Every row gives one point. To make a cloud, some directions were put in groups of two or more. Within a group, all points are equally far from the middle, so they leave a hole (a ring in 2 directions, a hollow ball in 3). The other directions are filled evenly. Then the cloud was stretched, turned, moved and blurred a little. Count the holes, and give their numbers of directions, smallest first.

Cloud, 22 rows:
| -21 |  -3 | -23 |
| -52 |  16 | -22 |
|   5 | -13 | -42 |
|  22 |   3 | -28 |
|   0 |  18 | -63 |
| -37 |  30 |   3 |
|  24 | -15 |  34 |
|  17 |  32 |  53 |
| -40 |  15 | -17 |
|   6 | -36 |  24 |
|  52 |   1 |  33 |
|  21 | -27 |  18 |
| -36 |  -8 |  -2 |
|  45 |   3 |  57 |
| -26 |  14 | -43 |
|   5 | -28 |   5 |
|  -5 | -51 |   7 |
|  35 |  22 |  22 |
|   0 |  26 |   2 |
| -49 | -19 |  14 |
| -28 | -33 |  32 |
| -32 | -20 | -13 |
Holes: 0

Cloud:
|  23 |  37 |   6 |   8 |
|  42 | -15 |  -2 | -29 |
|  10 |  -1 | -11 | -60 |
|  -5 |   9 | -53 |  15 |
|  19 |   3 |  22 | -56 |
| -20 | -20 | -42 |  32 |
| -49 |  10 | -18 |  19 |
| -36 | -26 |  33 | -24 |
| -45 |  20 |  26 |  17 |
| -33 |  10 | -31 | -25 |
|  22 | -31 | -47 | -18 |
|   6 |  35 |  16 | -41 |
| -45 |  11 | -29 |   8 |
|  34 | -15 |  23 | -17 |
| -47 | -27 |   7 | -26 |
| -20 | -36 | -24 |  28 |
| -51 |   2 |  33 | -14 |
|  16 |  -8 |  25 |  19 |
| -32 | -19 |  41 | -26 |
|  23 | -23 | -52 |  -4 |
| -48 | -24 |  14 | -24 |
| -34 |  -1 |  -5 |  42 |
|  -3 | -28 |  22 |  18 |
|  19 | -28 | -31 | -46 |
|  -1 |  14 |  47 | -44 |
| -54 | -15 |   7 | -22 |
| -24 | -48 |  -3 |  -2 |
|  26 | -11 |  -3 | -56 |
|  41 | -15 |   3 | -32 |
|  -9 |  11 |  24 |  36 |
Holes: 2 (2, 2)

Cloud:
| -42 |  47 |   1 | -41 |  28 |  37 |
|  13 |  11 |   6 |  -3 |  58 | -27 |
| -48 | -13 |  34 |  -4 |  37 | -14 |
| -21 | -47 | -16 |  12 | -23 |  -2 |
| -10 |  32 |  11 | -36 |  -2 | -19 |
|  14 |   7 |  -1 | -40 | -16 | -23 |
| -13 |  -2 |  64 |  33 |  25 |  -4 |
|  -2 | -30 |   4 |  33 |  41 |   8 |
|   7 | -62 |  68 |   6 |   2 | -25 |
|  19 |   3 |  12 |   9 | -12 |  31 |
|  -7 |  35 |  49 |  37 |  39 |  18 |
| -34 | -36 |   6 | -37 |  -4 | -33 |
| -17 |  -3 |  11 | -11 |  23 | -56 |
|  18 |   1 |  56 | -28 |   4 | -33 |
| -52 |  -3 |  10 |  -5 |  -4 |  25 |
|  25 |  18 |  19 | -85 | -21 |  12 |
|   2 |  25 |  59 | -16 |  41 |  29 |
|  -1 | -43 |   8 |  44 |  19 |  -7 |
|  13 | -20 |  38 | -28 | -13 |  53 |
| -47 | -26 | -19 | -23 |   9 | -27 |
|  17 | -42 |   4 |  14 | -33 | -37 |
|  26 | -15 |  74 |   1 | -19 |  38 |
|  17 |  35 |  30 |  -6 | -22 |   2 |
| -10 | -11 | -25 | -48 |   2 |  23 |
| -20 | -12 |  45 |   7 |  41 |  -9 |
|  53 | -21 | -17 |  -6 |  -9 |  -1 |
| -20 |  41 |   7 | -38 |  29 | -14 |
|   5 | -25 | -13 | -12 | -18 |  27 |
|   5 |   4 |  41 | -46 | -37 | -27 |
|  43 | -34 |  14 |   5 |  32 | -20 |
|  23 | -18 |  18 |  21 | -10 | -28 |
|  -3 | -42 | -22 | -14 | -34 | -25 |
|  12 | -13 |  -9 | -41 | -16 | -34 |
|  -1 |   3 |  52 | -50 |  -4 | -25 |
| -23 |  11 |  64 | -57 |  -9 |  10 |
|  -6 | -27 | -10 | -29 | -20 |  24 |
|  24 |  -5 |  49 |   0 |  12 |  40 |
|  18 | -52 |  10 |  -7 |  -9 |  29 |
|  65 | -29 |  27 | -21 |  13 | -22 |
| -11 |   5 |  44 |   4 |  21 | -47 |
| -28 |  -4 |  50 | -39 |  11 |   6 |
|  -5 | -45 |  -9 | -50 |  17 |   3 |
| -37 | -14 |  27 |  -6 |  17 |  26 |
| -31 |  -3 | -51 | -26 |  20 |   8 |
| -16 | -40 |  48 | -34 |   8 | -22 |
|  10 | -53 |  55 |  30 |  -9 | -11 |
| -36 | -15 |  63 | -35 |  -4 | -11 |
| -18 | -27 |  62 |  23 |  -9 |  23 |
| -45 |  35 |  12 |   9 | -20 |  15 |
|  15 |  19 |  -2 | -16 |  -8 | -20 |
| -19 |   4 |  21 | -29 |   9 |  49 |
| -16 |  15 | -29 | -13 |   0 |  30 |
Holes: 1 (3)
